Each row of a before or after table is a point. The points were changed in one or more steps. Then noise was added and the rows were shuffled. The steps act on columns, c1 being the first. Name the steps. A step turns or swaps two columns, mirrors them in a line or flattens them onto one, adds a multiple of one to another, or multiplies or shifts one. Angles are multiples of 10 degrees, from the lower column toward the higher: turns from -170 to 170, lines from 10 to 170 but not 90. Use the fewest steps. Two steps may share a column if one is a turn and the other turns, adds or multiplies; they go together, in the order done. Otherwise the lowest column goes first.

Before, 10 rows:
.00 .01

.05 -.38

.05 .03

.00 -.04

.05 -.12

-.01 -.23

.08 -.02

.06 -.01

-.55 -.13

.00 .03
After, 10 rows:
.01 .09

.04 .08

.13 -.05

.08 -.01

.00 -.10

.00 -.56

.09 -.33

.01 .03

-.70 -.33

.07 -.92
Steps: multiply c1 by 1.3; multiply c2 by 2.5

Before:
-.21 -.13 -.06 -.06 .17 -.29 .51 .15

-.12 -.14 -.46 -.24 -.13 .39 -.04 -.14

-.26 .03 -.12 -.26 -.12 -.31 .18 .35

.07 .12 -.25 -.04 .10 -.17 .35 .39

.00 .04 -.15 -.18 -.40 .49 .18 -.13

.12 -.05 -.11 -.09 -.16 .23 -.14 -.26

-.21 .09 -.34 .13 -.35 .37 -.06 -.20

-.04 .25 -.25 -.26 .05 -.09 .29 -.24

-.32 .17 .05 -.18 .35 -.19 .32 .44
After:
-.64 -.01 -.58 .29 .05 -.35 .08 .35

.26 -.04 .24 -.03 -.26 .21 .18 -.17

-.55 .11 .21 -.17 -.45 .35 -.07 -.01

.19 .11 -.48 .30 .29 -.19 -.16 .28

-.76 .18 -.26 .39 .56 -.21 -.11 .17

-.27 -.13 .09 .08 -.18 .36 .23 -.08

-.09 .25 -.37 .36 -.06 -.06 -.01 -.25

-.53 -.13 -.47 .41 .20 -.30 -.32 .03

-.01 .05 .57 .26 -.48 .53 -.03 .09
Steps: multiply c1 by 2.5; add 1.5 times c6 to c3; turn c4 and c7 by -130 degrees; turn c5 and c8 by -30 degrees

Before (9 x 12):
-.04 -.58 -.12 -.25 -.14 .65 -.02 .36 .36 -.56 .19 -.06

.13 -.45 .22 .09 .64 -.03 .18 -.20 .02 -.07 .28 .37

.38 .05 .00 .32 -.16 -.10 -.14 .02 .06 -.15 -.01 .04

-.23 -.13 .25 -.20 .23 -.17 -.07 .33 .20 -.70 -.59 .16

-.02 .09 -.34 .16 .01 .40 -.29 -.22 .02 .08 .17 -.53

.06 .10 -.16 -.25 -.02 -.15 .14 .45 .35 .13 -.31 .18

-.17 .49 -.36 .08 -.18 -.04 .06 .05 .06 -.14 -.04 .07

.07 -.01 -.31 -.18 .22 .17 .26 .40 -.13 -.27 .36 -.38

.47 -.38 -.33 -.21 -.39 .05 .05 .31 -.30 .07 -.02 .26
After:
-.29 -.26 .03 .34 -.13 -.11 .21 .03 .06 -.03 .06 -.12

-.01 -.10 -.17 -.25 -.14 -.17 -.12 .47 .34 -.06 -.24 .11

-.06 -.03 -.30 -.23 .42 .16 .25 .41 -.12 .17 .36 -.16

-.23 .54 -.13 -.24 -.07 .64 .53 .35 .32 .18 -.08 -.15

-.33 .33 .21 .12 .30 -.03 -.13 -.20 .04 .32 .06 .72

.15 .23 .27 -.19 .11 -.16 .54 .29 .22 .41 -.66 .27

.40 -.35 -.34 .10 -.18 -.03 .20 .03 .09 -.09 .18 -.05

-.56 .08 -.35 -.23 -.47 .04 .06 .33 -.30 -.22 -.21 -.08

.08 -.06 -.33 .15 .35 .43 .17 -.24 .03 -.50 .22 -.43
Steps: add 0.5 times c2 to c11; turn c1 and c2 by -150 degrees; add 0.7 times c3 to c7; turn c7 and c10 by 120 degrees; turn c5 and c12 by 40 degrees

Before:
-.49 .01 .01 -.04 -.01 -.26 -.15 .35 -.22 .28 -.06 -.24 .31 .03 -.13
 -.05 .14 -.01 .11 .13

-.04 .02 .09 -.34 -.10 -.36 -.02 .04 -.35 .40 -.03 -.02 -.02 .02 -.21
 .28 .19 .30 .56 -.42

-.13 -.16 .14 -.18 -.40 .23 .25 .02 -.10 -.49 -.20 .25 -.28 .14 .01 .21
 -.70 .22 -.58 .36

-.25 -.35 -.23 -.42 -.20 .08 .28 -.07 -.23 -.68 -.31 .14 .19 .30 -.30
 .08 -.22 .25 -.66 -.22

.05 -.16 -.07 -.03 .49 -.36 -.19 .11 -.34 .09 -.31 -.09 .16 .05 -.40 .11
 .23 .02 .28 .32

.18 -.38 -.19 -.02 .26 -.20 -.33 -.21 -.15 .52 .21 -.39 .11 .09 -.22 .00
 -.02 .10 .37 -.19

-.02 -.02 .29 -.19 -.03 -.11 -.40 -.06 .03 .24 .14 -.13 -.01 -.21 -.41
 .05 .45 .11 .23 -.06

-.48 .00 -.16 -.15 .07 -.07 .04 -.18 -.26 -.79 -.03 .27 .00 .42 .22 .13
 -.20 .17 -.41 .23

.19 -.09 -.56 -.28 -.03 .27 .46 -.08 .62 .09 -.05 .09 -.26 -.03 .56 .18
 -.07 -.57 .32 .47

.06 -.11 -.25 -.11 .06 .37 .73 -.19 .21 .24 .22 .58 .05 .11 .36 .22 -.05
 -.44 .02 .30

.03 -.13 -.10 .08 -.24 -.12 -.20 .01 -.36 .08 .12 -.29 .08 .19 -.44 .32
 .23 -.14 .38 .02

-.02 -.25 .01 .10 -.04 .51 .58 -.05 .26 -.17 -.19 .26 .11 -.01 .68 .15
 .02 -.21 .30 .22
After, 12 rows:
-.10 -.02 .04 -.34 -.03 -.10 -.55 -.08 .05 .24 .37 -.12 -.02 .19 .06
 -.21 .44 .12 .00 -.04

.17 -.22 -.07 -.21 -.39 .25 .18 .04 -.12 -.48 -.06 .24 -.27 -.04 -.18
 .22 -.68 .21 .30 .39

.45 .04 -.05 -.04 -.04 -.28 -.21 .35 -.23 .28 -.02 -.25 .32 .25 .04 -.01
 .14 -.01 .13 .10

.62 -.01 -.20 .04 .08 -.09 .18 -.18 -.25 -.77 -.04 .28 .02 -.14 .12 .14
 -.22 .17 .11 .24

-.09 -.50 -.14 .14 .27 -.19 -.38 -.22 -.14 .53 .13 -.40 .13 -.15 .13
 -.25 .00 .11 .11 -.20

.00 -.33 .08 .04 -.03 .53 .89 -.06 .26 -.17 -.21 .24 .12 -.01 -.02 -.29
 .01 -.21 -.41 .23

.32 -.44 -.45 -.12 -.19 .06 -.06 -.05 -.22 -.67 -.24 .15 .20 -.13 -.38
 .36 -.21 .22 .40 -.20

-.19 -.12 -.57 .26 -.03 .28 .72 -.12 .60 .11 -.25 .10 -.27 -.05 .00 -.35
 -.07 -.56 -.21 .48

.01 -.14 -.23 .13 .08 .35 .73 -.21 .22 .23 .12 .57 .05 -.16 -.35 -.20
 -.04 -.43 -.44 .28

.06 -.16 .01 .15 -.26 -.10 -.47 .01 -.35 .07 .04 -.30 .08 -.19 -.14 -.49
 .25 -.14 .20 .01

-.02 -.25 -.06 .03 .50 -.37 -.46 .11 -.31 .09 -.33 -.11 .16 -.05 -.08
 -.27 .23 .03 -.07 .33

.07 .01 -.22 -.34 -.12 -.35 -.20 .02 -.34 .39 .16 -.03 -.03 .02 -.13
 -.57 .21 .32 -.23 -.43
Steps: turn c1 and c14 by -150 degrees; multiply c2 by 1.3; turn c3 and c4 by -50 degrees; add -0.7 times c4 to c11; turn c7 and c15 by -50 degrees; turn c16 and c19 by 140 degrees; add -1 times c12 to c19

Before (8 x 48):
.02 .32 -.14 .15 -.18 .05 -.04 .47 .30 .34 .04 .03 -.33 .18 .26 -.07
 -.01 -.10 .08 -.25 -.03 -.16 -.17 -.09 -.15 -.05 .23 .23 -.02 .00 .03
 -.07 -.15 .17 .21 -.26 -.23 .13 .06 -.15 -.28 -.04 .18 -.25 -.08 -.05
 .15 -.10

-.04 .11 -.09 -.16 .29 -.58 -.05 .16 -.20 .06 -.27 -.07 -.15 -.35 -.03
 -.08 -.03 .17 .18 -.04 .41 .24 .09 -.14 -.19 -.26 -.15 .29 .27 .04 .32
 -.28 .08 .19 -.14 .31 -.29 .17 .41 .18 .10 -.17 -.17 .30 -.35 .42 -.31
 -.12

-.18 .41 -.43 -.29 -.40 -.26 -.27 .15 -.27 -.22 .02 .42 -.09 -.02 .01
 -.09 .27 .18 .48 .25 -.19 .00 -.25 .25 .00 .36 -.30 .03 -.22 .25 -.35
 -.11 -.31 .09 -.07 .27 -.02 -.13 .47 .31 -.18 .31 .30 .16 .21 .03 .40
 .19

.21 -.20 -.31 .15 .06 -.36 .22 -.18 .09 .16 -.27 .25 -.29 -.24 .03 .29
 .24 -.19 -.11 .23 .05 -.07 .11 .18 .01 -.17 .16 -.09 .10 -.13 -.04 -.24
 .05 -.09 -.16 -.30 .10 .20 .07 -.14 -.47 .12 .10 .08 -.25 .12 .34 .16

.23 .33 .13 -.10 .30 .14 -.04 .12 -.02 -.33 -.04 -.19 .36 -.15 .32 -.04
 -.03 .18 -.11 -.38 -.07 .07 -.26 .11 .17 .32 -.41 -.12 .38 .02 -.03
 -.15 -.22 .17 .15 .11 -.06 .03 .30 -.06 .20 -.11 .00 .15 .32 -.20 -.30
 .05

-.20 -.30 .10 .18 -.26 -.37 -.28 .17 .00 -.34 .02 .23 .10 -.20 .04 .14
 .01 -.29 .20 .31 .45 .26 -.07 -.34 -.34 -.22 .31 .05 -.33 .13 .09 .11
 .12 .07 .15 -.28 -.16 .08 .14 .04 -.25 -.06 -.20 .13 .28 .18 .36 -.11

-.15 -.05 -.03 -.19 .19 .03 .19 .05 -.17 -.02 .45 .09 .37 .21 .07 -.30
 -.13 .04 .30 -.09 .44 .03 -.06 .21 -.16 .44 -.35 .32 .25 -.08 .23 .32
 .11 .34 -.04 -.29 -.18 .28 -.16 -.11 -.29 .11 -.14 .22 -.29 -.06 -.20
 .14

-.36 -.12 -.20 .19 .28 -.21 .44 -.06 .03 .25 -.20 -.10 -.19 -.05 .00
 -.25 -.01 .41 -.06 .18 -.10 .18 .01 -.19 .29 .17 .18 .26 -.29 -.20 .25
 .33 -.26 .05 .20 .03 -.17 -.05 -.10 .12 .19 -.03 -.18 -.28 .13 .10 .15
 .26
After:
-.18 -.31 -.26 .19 -.27 -.37 -.28 -.35 .00 -.32 .01 .22 .09 -.22 .03 .13
 .02 -.28 .20 -.09 .44 .26 -.07 -.33 -.32 .04 .30 .04 -.33 .12 .10 -.24
 .16 .07 .14 .09 -.17 .07 .30 .03 .26 -.06 -.18 .13 .29 .19 .35 -.12

.23 .33 -.01 -.10 .30 .14 -.04 .23 -.02 -.30 -.03 -.18 .35 -.14 .31 -.04
 -.02 .20 -.12 .34 -.07 .05 -.26 .12 .16 -.11 -.43 -.11 .37 .04 -.04 .35
 -.17 .21 .15 -.17 -.06 .03 .58 -.04 -.18 -.10 .02 .14 .33 -.20 -.30 .02

.03 .32 -.10 .14 -.19 .07 -.03 -.13 .32 .32 .03 .03 -.31 .19 .27 -.05
 -.01 -.10 .08 .52 -.03 -.16 -.17 -.08 -.15 .09 .23 .21 -.02 .01 .03 .00
 -.01 .17 .19 .25 -.25 .13 .10 -.14 .28 -.04 .19 -.26 -.10 -.04 .16 -.10

-.35 -.12 .15 .18 .30 -.21 .44 -.10 .04 .26 -.17 -.08 -.18 -.04 .01 -.24
 .01 .40 -.05 -.17 -.11 .17 .01 -.19 .31 -.37 .19 .26 -.28 -.21 .23 -.09
 -.28 .05 .17 .13 -.19 -.04 -.20 .12 -.19 -.01 -.17 -.30 .12 .09 .15 .26

-.04 .12 .30 -.18 .27 -.59 -.05 -.07 -.22 .05 -.26 -.07 -.15 -.36 -.04
 -.09 -.04 .18 .17 .14 .40 .25 .09 -.14 -.19 .39 -.15 .31 .26 .04 .31
 .00 .12 .18 -.14 -.12 -.29 .16 .82 .20 -.09 -.17 -.17 .29 -.34 .42 -.31
 -.11

-.15 -.05 -.22 -.19 .18 .03 .21 .03 -.15 -.02 .47 .07 .39 .20 .08 -.30
 -.14 .04 .28 .11 .43 .02 -.07 .20 -.16 -.54 -.35 .31 .24 -.10 .24 .16
 .12 .33 -.05 .21 -.17 .29 -.32 -.09 .29 .12 -.14 .23 -.30 -.09 -.20 .17

.21 -.19 -.02 .14 .04 -.36 .21 -.04 .10 .19 -.27 .25 -.27 -.25 .03 .27
 .25 -.17 -.10 -.29 .04 -.07 .13 .16 .00 .30 .16 -.08 .09 -.12 -.06 .05
 .00 -.11 -.15 .41 .12 .19 .14 -.13 .49 .14 .10 .08 -.25 .12 .32 .17

-.17 .41 .49 -.28 -.42 -.27 -.28 -.28 -.24 -.24 .02 .42 -.08 -.02 .03
 -.11 .27 .19 .47 -.04 -.17 -.01 -.26 .26 -.01 -.14 -.29 .02 -.23 .25
 -.32 .34 -.28 .08 -.06 .16 -.02 -.15 .92 .32 .18 .31 .29 .18 .22 .03
 .39 .18
Steps: turn c3 and c36 by -130 degrees; add 0.3 times c8 to c33; turn c8 and c20 by 130 degrees; turn c26 and c32 by 130 degrees; multiply c39 by 2; multiply c41 by -1
